Rows are points. The window is the flat piece filled in between its corners: a triangle in 3 columns, a solid with four corners in 4, and so on. A path goes straight from each point to the next, and from the last back to the first. List the points from which the path goes on through the window.

Window (3 x 3):
[[ 12   3   4]
 [ 22  16 -18]
 [-45 -21   4]]
Path:
(1): [ -9 -16 -11]
(2): [ 11 -19  -5]
(3): [-60  18 -19]
(4): [  8  33 -17]
(5): [50 -7 -7]
(6): [ 24  -5 -28]
(7): [ 8 18 -7]
(8): [-17   7  28]
(9): [  3 -14  -4]
(10): [ 30   0 -21]
(11): [ 31  54 -16]
(12): [-46  -8   1]
Through the window after points: 6

Window (6 x 6):
[[-20 -55 -30 -14 -29  55]
 [-13   5  -6  20 -41  31]
 [ 33  48  31 -47  -4  11]
 [ -9  44 -12 -17  46 -27]
 [-18  -9  19 -32  30 -28]
 [ 44  10 -18  10 -59  22]]
Path:
(1): [ -4   1 -13 -16 -40  26]
(2): [ 23 -21  18  30 -14  22]
(3): [51 26  6 -9 33  9]
(4): [-29  51  28 -38 -40 -21]
(5): [-46 -17 -23 -35 -48  18]
(6): [ 15 -37 -23   2 -21  49]
(7): [  0 -13 -12  -6  10  30]
(8): [-28  27 -21 -19 -30 -18]
(9): [-10 -17 -41 -27 -37  19]
(10): [ 18  -7  20  19 -13  31]
(11): [13 10 11 40 16 12]
(12): [-16  -9 -32 -36 -60   8]
Through the window after points: 5, 7, 9

Window (9 x 9):
[[-40  22  13  17 -33  16  51 -15  13]
 [ 10 -11   1   6  34   5  14 -10 -16]
 [ 10   3  20 -11  32  39 -23 -18   9]
 [  9   6  -5  20  10 -21   7  15  23]
 [-14 -51 -34  25  21 -20 -51 -16 -25]
 [-16  10 -17   6 -22 -24  -8  34 -10]
 [  9  22 -41 -13  -7 -12   1  26  21]
 [-13  -5  18 -35 -34 -13   9 -14  24]
 [  7   3  -7 -10  50  27   5  36  26]]
Path:
(1): [ 24  -6  44  19 -30  19   5   4  -1]
(2): [  3  -4   0 -12 -12  24  14   6   3]
(3): [-39  26   3  28  33 -32 -20  -8  41]
(4): [-9 14 -6 -7 18 -4 -4  5 23]
(5): [  4  -1 -15  -2 -10  12  -8  25   4]
(6): [ 25 -11   4   3 -29  19  16 -23   4]
(7): [-37   6   6 -34   8 -31  -1  13  19]
(8): [  6  24 -12 -40  60 -11  14 -13   2]
(9): [  6 -14  -8  29 -24   5 -28  28  11]
(10): [ 12 -16 -10  30 -19  14   0  21   3]
(11): [-10   4  -7  -2  13 -22  -5 -13   4]
(12): [-34  -4 -44 -33  47  -9 -33 -16  12]
Through the window after points: 6, 12

Window (11 x 11):
[[ 23  26   8 -21 -29 -16  35   5  -8 -12  -6]
 [ 33  12  16  -5   1 -21   2  -7  11  -1 -18]
 [-21  -4  31  59  15 -60   5  15  45   9  22]
 [ 27  12 -15  -1  18   5  30  31  -2  16   3]
 [ 14 -10   4   7 -24  23   1  15  -1 -27 -18]
 [-23 -12  20 -12   8  10 -33  11 -56  37 -49]
 [ 16  15 -36 -17   8  -3  14   9  -4 -38 -15]
 [ 10  -2 -18  15 -23  -4 -31   9 -36  25 -11]
 [ 22  -8  15  15  -5 -42  36 -21 -16  -4 -26]
 [-48 -29 -17 -16  49  -4  -1 -48  26   3   3]
 [ -3  -9  30  15  29 -10   2   8   4 -19  29]]
Path:
(1): [-18  38  -5  26  24  10  26 -17  -1  -4   0]
(2): [ 32 -20  -2 -26 -15 -27  -6  21  -8 -16 -25]
(3): [ 32 -39  11   9   4 -44   5  35  20  10  14]
(4): [-12  29   8  14  -3  11   9 -10  -4 -15 -19]
(5): [-10  19  32  31  11   3   5 -14  -8   5 -37]
(6): [ -4 -26 -16 -14   7 -22   4  10  -3  -3  12]
(7): [ 22 -25  -3 -13 -21 -24   4  19  12  -6   4]
(8): [  6  14   2  23   3   0  12   1   0 -15  -4]
(9): [-28  20   2  24   9   1   0   0 -26  -6 -10]
(10): [ 38 -34  14 -33  -9 -11 -22  22 -17  46 -36]
(11): [ 29 -51  23 -22 -44  10   5  24   1 -14  -6]
(12): [ -8  25  -7  22  12   9  -4  -1 -11 -10 -24]
Through the window after points: 1, 3, 9, 11

Window (14 x 14):
[[-14  -7  16 -13  -4  -7  58  14   1  -7 -45 -58  -9  32]
 [ 23 -37 -37 -12   4   7  24 -30   4  33  -1 -13   7   2]
 [  7  20   2  16  28 -20   5 -17 -16 -10 -25  27 -35  -7]
 [-20 -15 -18   5  30  60  18  -1  26  26 -24  -6 -30 -32]
 [-30 -13 -38   2   1  45 -35  16 -27   6 -13 -26 -10   2]
 [-14  -1  -1   0 -24  20 -12 -13 -18  22  38 -25  52  12]
 [ 34 -28  35  -3 -12   2  34  -2  -4   3   4  26   1   8]
 [  1  -8 -46  25 -37  13  29 -25   1  -6  -1 -19 -26 -22]
 [ -8 -13 -10 -44  -8 -25  31  49  46 -11  -1  13 -31 -34]
 [-33 -26   1  -7   3  27  -1  -5  36 -11 -51 -14 -12   3]
 [ 22   6  32  -3   4  14   8 -28  12  -3  33  53 -20  47]
 [ -1 -17   1  16 -32 -40  -9  33  21  38  39  12  15  27]
 [-14 -22  20   6  31 -18  17 -33 -19  -7 -22 -10 -60  -1]
 [  7  -5  17  -3 -20 -13 -10 -44 -31  58   0  17 -14  28]]
Path:
(1): [ 25 -16  19  12  -7  11   3  18  39  -8 -32  -6 -19 -18]
(2): [-26 -10  -7 -14  -2 -10  23  -6  -7   2   3   1 -25   5]
(3): [-39 -25   7  13   5  -2  56 -24 -18  -8  16  19   0  31]
(4): [ 15  -5   2   4  -1   2 -10  -8   5  17  -9   0 -16   6]
(5): [ 50 -24   0   2  18  43  12   0  48   2  -1 -34 -22 -28]
(6): [-43 -10  -8   2   3  13  19  -5 -13  27 -17  24 -14   3]
(7): [-53 -28   6  19 -22  -9  51 -21  14  51 -14  43 -19  13]
(8): [ 40   6   8 -28  17   3 -19  23  -2 -48   3 -36 -23 -13]
(9): [ 18  -5  10  -4   2   2   6 -10   9  -4  14  -7 -10  -7]
(10): [-41 -33 -41  -4 -14  -7  46   3   8  54 -35  19   1  21]
(11): [-30 -12 -24  -4 -10  34  17  -5 -11   7  -5  13  18  29]
(12): [ 30 -17   4   1  -2 -13  -8 -13   3  24  13 -30 -11 -19]
(13): [ 30 -10   0  -5  -3   5  13   3  15  18   1 -18 -22 -15]
(14): [-25 -13  11  -2  -1  -4  24 -29  -1   0  -5  34   6  36]
(15): [-38 -12  -7 -15 -19  -6  32   6 -12   6 -21   8 -25  32]
(16): [ 30  -8   2   2  13   7   2 -17  17  20   2  -8 -10 -22]
Through the window after points: 5, 11, 15

Window (14 x 14):
[[ 10 -15 -12  -2 -13   1   3  -1  -2  13   6   2 -11  17]
 [ -9 -11  11  -1  16   6  11   6 -11  -4   6  10  -8   4]
 [-23   1   8   6  -3   1  -6 -30 -17   7 -13  11  -8  25]
 [-15 -19  14  -4 -15   5   4 -35  13  -3  -8  13  10   3]
 [ 15  -2  -9  13   2   8  -8  13   1  -9 -12   4   4   6]
 [  2   0  -6 -17 -11  -5  -4   3   9 -27  -7   3  -1   8]
 [ 11  11  -3  -6  -4  11  16   5  -6  -5   3   5  13   8]
 [ -3  -7   9   8 -18   9  -2   8 -14  -8  11  -3   3   7]
 [  0  -7   8   1 -12 -20  21   2   4 -12 -10  -8  16  -1]
 [ -3  -2  -1  16  -4   9  18  -6   1 -16   6  -2  -8  13]
 [ -9   1  -5  -2 -17   9   2 -30  -6   2   1  -7 -11 -27]
 [ -4  37   4  13  41 -22 -19 -18  27   1  60  31  -5 -23]
 [ -4   7   7   0 -11   9   7  12  14   4  -8  -7  -4   9]
 [ 18   1  15   0  -2  10  -3 -14  -4   2   0 -17 -10   8]]
Path:
(1): [ -8  -1  -3  -4   1  -2  -2   1   2  -1   2 -15   5   6]
(2): [  0   2  -9  -4  -4   4  -2 -13   3  -1   9 -12  -4   6]
(3): [ -4   2  28  13   7   4   2  -4  -6  -4   2  42 -14  -9]
(4): [  6   1  15   3 -11  -2  14  -9   2   0   6   8 -10 -10]
(5): [-13  -3 -14   3  -6   9  -4 -17  -6  -7  -6 -10   2   2]
(6): [ -6 -13  -6 -12  -9  15   3   9   6  -7   7 -20  23  11]
(7): [ 10   4   7  12 -13  -4   6 -10 -13  -1 -19  19 -27   9]
(8): [  4   9   3 -17 -26   9  -8  -8 -14   4  -6  29 -32  -1]
(9): [-7 -5  2 12  5  6  4 -9  2 -4  4 -9 10 13]
(10): [ -5  -9   2  -9   2   7 -10 -11   2  -7   4 -13  -4   4]
(11): [ -1  13   6  11 -10  -3  20  -1  -1  -3  -3  14   4  -6]
(12): [  6  18  19 -14 -18   1  -2  -1  -5  -9  -2  28 -15   5]
(13): [ -7  -8   3   6   3   4   3 -11  -5   1  -1  -7  -1  10]
(14): [ -5  -6  -8  14  -3   2   3   1   2  -5   9 -13  12   7]
(15): [ 13   8  14 -15  -7   2   3  -7  -9   1  -6  15 -22   2]
(16): [ 22   6   8   6 -10  10  14  -7  -7 -15  -1  23 -12   6]
Through the window after points: 4, 12

Window (14 x 14):
[[ -2  -6 -11  44 -24   6  18 -31   3 -50   7  21   1  -8]
 [ 17 -11 -21 -17   5 -20  36 -21   6 -31  -5  13 -19  19]
 [-60 -18 -12   6 -10  27  -2  -2  14   9  46 -22  -7   2]
 [ -2   8  -6  -5   0 -23 -28   1 -15   2  24   3   1  12]
 [-28 -11  23 -15 -13  44   7 -34  21 -23 -36  -3   9   1]
 [ -6   1   7  27  -3   7  17   1  11  22  -2  -3   1   2]
 [-27 -23  11  23 -59  -7   8 -38  14  10   0  32 -12  14]
 [ 14  11  23 -41 -18  17  16  -8  -7 -16 -23  20  -9   1]
 [-20 -30  -1  -8  -1   6  35   4   9   6   8  13  24  34]
 [-12 -30  -1   5 -19 -16  13  23 -24   4   3   1  -6  25]
 [-10  17 -28 -17 -10  -7   0   9  39  12  -5   9   9  -6]
 [  5 -23  35  -7 -32  -1 -16 -22  10  -2  -3  13  -9 -20]
 [ -4 -25  12   1  26 -16  20   5 -31  10 -14  26   2  -1]
 [-20   1  37   7   2  25  28  24  15 -19 -25  17  -7  20]]
Path:
(1): [  8 -27 -11   2  -4  39   0  17   5  -6  16  15 -27   1]
(2): [-15  12  27 -14 -19 -12  18 -16   9  -9 -27  14  10   6]
(3): [-23   0   8   7 -16  -9  15  -8   7   7   5  -1  -3  -5]
(4): [  3 -29  -1  14  -2  21  -3  -6  12  -7   1  14  -1  15]
(5): [ -1 -29 -21  -9  12   8   0   4 -18   2   4  49 -16  21]
(6): [-12   1  12  -2  -6 -10  15  -5  10   0 -10  -5   9  -7]
(7): [-13  -6  15  -9 -13 -10  19 -12   3  -6  -8  12   8  -1]
(8): [ -2 -34   9   2 -22  18  -6  -6  15   5   8  14  -7  12]
(9): [ -1 -18 -12  29  16   0 -40  -8  25  -3   3  38 -20  25]
(10): [-13  -3   9  -4 -18   1   9  -8  -2  -1   7  -3   3  -3]
(11): [-12   6  29 -19  -7 -18  22   1 -15   2  13  -6 -11 -20]
(12): [  9 -26  -3  -5 -29  37 -14 -23  26 -18 -28  35   1  27]
(13): [  8 -11 -11   4 -15   5   0 -14   2  -1 -12  20 -11   7]
(14): [-22 -11  40  -6 -15 -22  42  -5   3 -17  -1  11   5  11]
(15): [-13  33  22  13 -41 -14  32   3   2 -38  16  -3  15  -4]
(16): [-14 -54 -10  -5   9  20  -5 -17   4  11 -16  25 -20  18]
Through the window after points: 1, 5, 7, 9, 11

Window (14 x 14):
[[ -5   4  13   3 -26 -11   1  -4 -10 -60   9  12 -26 -16]
 [ 21  55 -31  30 -25 -19  -9 -17  12 -14  28  -9  14  21]
 [  6   6  -8 -31  -9   8 -36 -17  -7   9 -37 -14  39 -23]
 [ -1  -4   0  -6  11   3  -3  24 -28  11  -6 -21  13 -26]
 [ 17  29  -1   6 -10   9 -11 -35 -22 -18  24  22 -11  13]
 [ 27  27  -2 -41   6 -24 -15  25   5  24  -6 -19   1   7]
 [  5  23  -5  16  -8   8   6 -15  23  44   0  -4  -7  -8]
 [ 15 -26 -34  -8 -18  -2  24  46   1   1  -9   0  -8  -4]
 [ 16  54   4  29   4   1 -15 -13   3  -5  30  45  34 -28]
 [-12  -6 -16  16  -5 -23 -48  27  -5  21  12   1   9   2]
 [-25 -13   7 -13  -1  30  17 -17   2 -14  13  10  19 -11]
 [ 38  -7 -32  10  44 -16 -10  23  28  28  -6 -21  14  15]
 [ -6   3   5 -34  12 -28  18   5 -24   6 -33   2  -5   3]
 [ 17  20   0  16  -9  15   5  11   7 -38  -9  -2  -4  42]]
Path:
(1): [ 18  12  -6   8  -8 -17 -10  10   2   2   5   3  19   6]
(2): [ 39  -5  23  -7 -25  -7   6   9   4 -16 -22 -12  34   0]
(3): [-31  13 -37   1  25   6 -19   4  -8  24  23  18 -30   0]
(4): [  7  17 -11   7   3   3 -16  13   3 -16   0   4  -3   2]
(5): [ 16 -12  16   1 -30 -33  30 -17  -5 -22   9 -11  -2   9]
(6): [ 24  -2  31  38 -32  -3  27 -12  -2   0  -4   9   8 -16]
(7): [ -1  32 -33 -18  14   3 -22   8   4   0  10   7  -2   8]
(8): [-31  45 -22   5   1   3 -18  23  -5 -12   9  15  -2  14]
(9): [ 46  -9   8  -1  -1 -18   0  -9  -5  10  -8 -12   7 -14]
(10): [  9  11  17  17 -13 -12   9 -12   4   7  10  -3   4  19]
(11): [  9  18 -21   4  -1   3  -6   2  10   2   0  -1  -2 -10]
(12): [-13  25 -13 -18  15   6 -21   0  -1   3   5  -5 -30 -20]
Through the window after points: 4, 6, 10, 12

Window (14 x 14):
[[ 10  26  -5  -8  -9  -9  26 -16  -9  22  44 -10  33 -11]
 [-13 -26 -18  18  20  -2   4   1  14 -17  -4 -14  -2  -6]
 [ 41  -5 -26   2 -11 -14  11  12  -2  -3  13   1   5  -1]
 [ -8 -12 -10  50   7  -6  -8 -10 -17 -33  12  12   1  25]
 [-12 -26  -4 -28   4  24  12  -9 -25  -3   7  15  13 -10]
 [-28  23  14  -8   7  -8  19   1 -26  28   6  -5 -28  38]
 [-33   4   1 -28 -23 -10  22 -25   6 -22  -3 -26 -28   2]
 [  1  -8  -4  21   1 -32   4 -24   5  -5 -17   2  22  14]
 [ 34 -13  17  15   1  -7 -32  16  -3 -12  -3 -22 -41 -13]
 [ -9  20 -11  -3 -21 -20  -7   3  18  13   8   8   7 -12]
 [ 14 -19   2 -18  13 -14 -24  27  11 -19  -1 -10  29  27]
 [ 60   0  49 -24 -20  -9  39  46  44 -14  16  30  25 -20]
 [  2   8 -14   6  -4   6 -12 -22  30  -7 -12 -13  -4  16]
 [-17  34 -14   0  21  -5   0 -14 -13 -12 -10   7  -7 -11]]
Path:
(1): [ -2 -10  -5  -7   0 -31  -7 -16  -2  -1  43   9 -27 -14]
(2): [  8   9  10   0  11 -38 -14 -12  21 -10  40  10   8  17]
(3): [ 15 -18  -3   0 -26  19  36  16   0   1 -34 -13   5 -11]
(4): [  1   7   4   7 -11   9   4  -2   9  -7 -16  -7   3   8]
(5): [ 11  -6 -35  -4  19 -24 -33 -35  38  -8  22 -16 -19  14]
(6): [ 13   2  11 -15  -3 -34   1 -17  21  -6  21  -1 -11  -3]
(7): [  5  13  -9  18 -11   9  11  26   2  -1  -4  -3  24   1]
(8): [  1   4   0  -2 -16  -8  13   4   2  -9  -4  -9  16  -3]
(9): [  8  -2  -7 -16  16 -10   0  -1   7   8  19  -4  -9   6]
(10): [ -1 -25  -9 -12   1 -23  -1 -13  24  14  36   6  -9  -6]
(11): [ -4  35  -4  17 -16  -7  -2   7  -8 -11 -22   2  18   1]
(12): [-21 -18  -4  19 -17  12  19   5  -4 -11 -14  -8  19  -1]
(13): [ 22  13  -1 -15   4 -17   7 -10   4  -1  21  10 -13  -6]
(14): [ 12 -15  -2  -6   2 -12  19 -50  15 -25  23  30 -14  20]
(15): [ -3  11 -11   6  -3   3 -11   7  14   3 -11 -24   8   4]
(16): [ -2  25  -9   2  -8   2   7   8   8   2 -22  -4  18   9]
Through the window after points: 4, 10, 14, 16

Window (14 x 14):
[[  6  12  -2 -25  -4   8  11  17  15   4   0 -30   9  13]
 [-13 -15  15  12  -6 -13   4  -5  -8   4 -15 -14   9 -21]
 [-15 -10   5  11 -21   2  -2 -12 -45  20  13  -3   5   5]
 [ 18  -9  13  -7 -13   2  37  -1  -8  10   3 -20  -2 -14]
 [ -2  41   0  -6 -17 -10  -6  -9   5 -28 -32  24  17  -8]
 [ 28  16  -5   0  14   8  -3   0  -7   1 -12 -23  -7  -3]
 [-10  60  17 -15  -7  37  -4   4  13  16 -18   2  11  25]
 [ 12   0   6  -3   0 -27   6  17   6  19 -12   1  12   1]
 [ 17 -10  16 -19  28  -3 -16   8 -20  -3  -4   3 -19 -24]
 [ 18 -21  16  16 -23  -7  -9   5 -22  -8  -9  -8   5  12]
 [ -1  -8  26   3  -8 -10 -18 -18  11  11  21   6  22 -11]
 [ 11 -36   0 -18  11  20  -6 -13   3  16   0  37  12  -6]
 [ 12  -8   4   6  -7  -1  13  10 -19  -9  -5   0  26 -32]
 [  4   8   1  12 -12  -8  -3  16  16  -8  -4   6  -2 -10]]
Path:
(1): [  8  14   6   9   2   0  13   4   0  -4 -10  -4   8  -1]
(2): [ 17 -16   1 -24 -18   2 -29  10 -12  16  -1  -6   0 -25]
(3): [  1  15  14 -11 -11   4  -1   3 -11  14 -22  -7   8  -9]
(4): [ 3 12 -1  2  5 19  7  6  8 -7  3  6  4 14]
(5): [ 5  2 19 -5  7 -4  3  0  9 -3  0 -3  9  1]
(6): [  7  -2   2   5 -24   4 -10  -6 -15  15  -3  -4   8 -13]
(7): [  2   6  -6 -11 -25  -6  -2  -9   0  29 -16  -1 -10 -17]
(8): [  4  -7  18   7   4  -1  -4  -1 -16  -6   2   7  15  -5]
(9): [  4  19  11  -2  36 -10  26   0  11   0   6  -6  10  -2]
(10): [ 14 -16   8 -14 -13   6 -19   9 -18   1 -10  -3  -4 -13]
(11): [ 27  -1  -3 -23 -22  11 -32   6   0   3 -39 -11   5  -8]
(12): [ -8  15  17  14   1 -11  18  -7  -9  -5   6  18   9  -3]
(13): [ -2   3  11   4  12  -7  21 -10  11  -2  11  -4   8  -6]
(14): [  9   2  12  -3 -20  -3 -15  11 -15   2 -15  -7   6 -12]
(15): [  9  -1  16 -10 -25  -6 -11  -1 -18  19 -20  -4  13 -17]
(16): [-2 -6  6  4 12  1  7 -3  0 -7  2  2  7 -2]
Through the window after points: 1, 5, 9

Window (14 x 14):
[[ -7   1  12  35  15  12   9   1  -1  18  -4  -4  14   1]
 [-14  10  11 -27  21   0  38 -21  -2   9   7  18   1   4]
 [-34 -12  27 -11  22  13 -18   7  -4 -30  17  15 -14 -19]
 [-11  -6  25   1 -24   3 -45   6 -43 -20  30  -4 -21  -7]
 [  7   4   7 -17   0  -2  -4  22   0  15  -5 -12  13  -8]
 [ -8  15 -17  -1 -27  -1  -1  14  -4  18 -15   7   1 -21]
 [ -7 -22  18 -32 -26  12  41   4  -9  13  14   2  -9 -23]
 [ 19  15 -12  -7 -44  28 -15  17 -31 -34 -29 -33  11   8]
 [ 30   8   6  25  -7  34 -11 -10  42  23  14  17 -14  -4]
 [ -3 -12  15  14  -9  -9   2 -14 -13 -13  -3   1  43   3]
 [ 14 -23 -23   1   7   4   4 -13 -18 -13  -7 -23  16   6]
 [  6  -3  18   1  -2 -10  25 -17  12   2  20 -19 -14 -34]
 [  4   2  -9  10  28  15   2   6 -19 -29  21  -2  32  -3]
 [ 43 -25  18  20   9 -17  48  47   5  -5  -7  60 -21  27]]
Path:
(1): [-20 -16  -2  -2 -13  25  13  13  22 -18  19 -13  19   8]
(2): [ -6  -8 -22  18  10  -7  32  -1  26  -7  24 -14  -9  10]
(3): [ 22 -12  18 -17 -11  17 -23   2 -49 -11 -25   2  20 -12]
(4): [ 36   6   7  -3  -5  24  -8 -10 -22 -10  -8   9 -14 -22]
(5): [-28 -18   7   5  -4 -19  16  42   2  -3   8  10  16  32]
(6): [-15 -11   2   1 -12   6  29   8   5   5  15  -7   6  -2]
(7): [ 26   2  24  -8   1   8  -9 -14 -25  -6 -11   4   0 -24]
(8): [ 12   6  24   9  -3   9 -17  -4 -18 -17 -12  14 -11 -22]
(9): [-28 -16   5  -5  -7   4 -14  16 -18  -6  46 -12   0  12]
(10): [-48   2  18  -2 -35  11  -7  18  44 -10  -5 -11 -14   5]
(11): [ 14  -6   6  -4   5   9   5   5 -23  -2  10   8  -4 -13]
(12): [ 22  19  20   7  12 -20  -8 -27 -37  18  -6  -4 -16 -44]
Through the window after points: 2, 6, 8
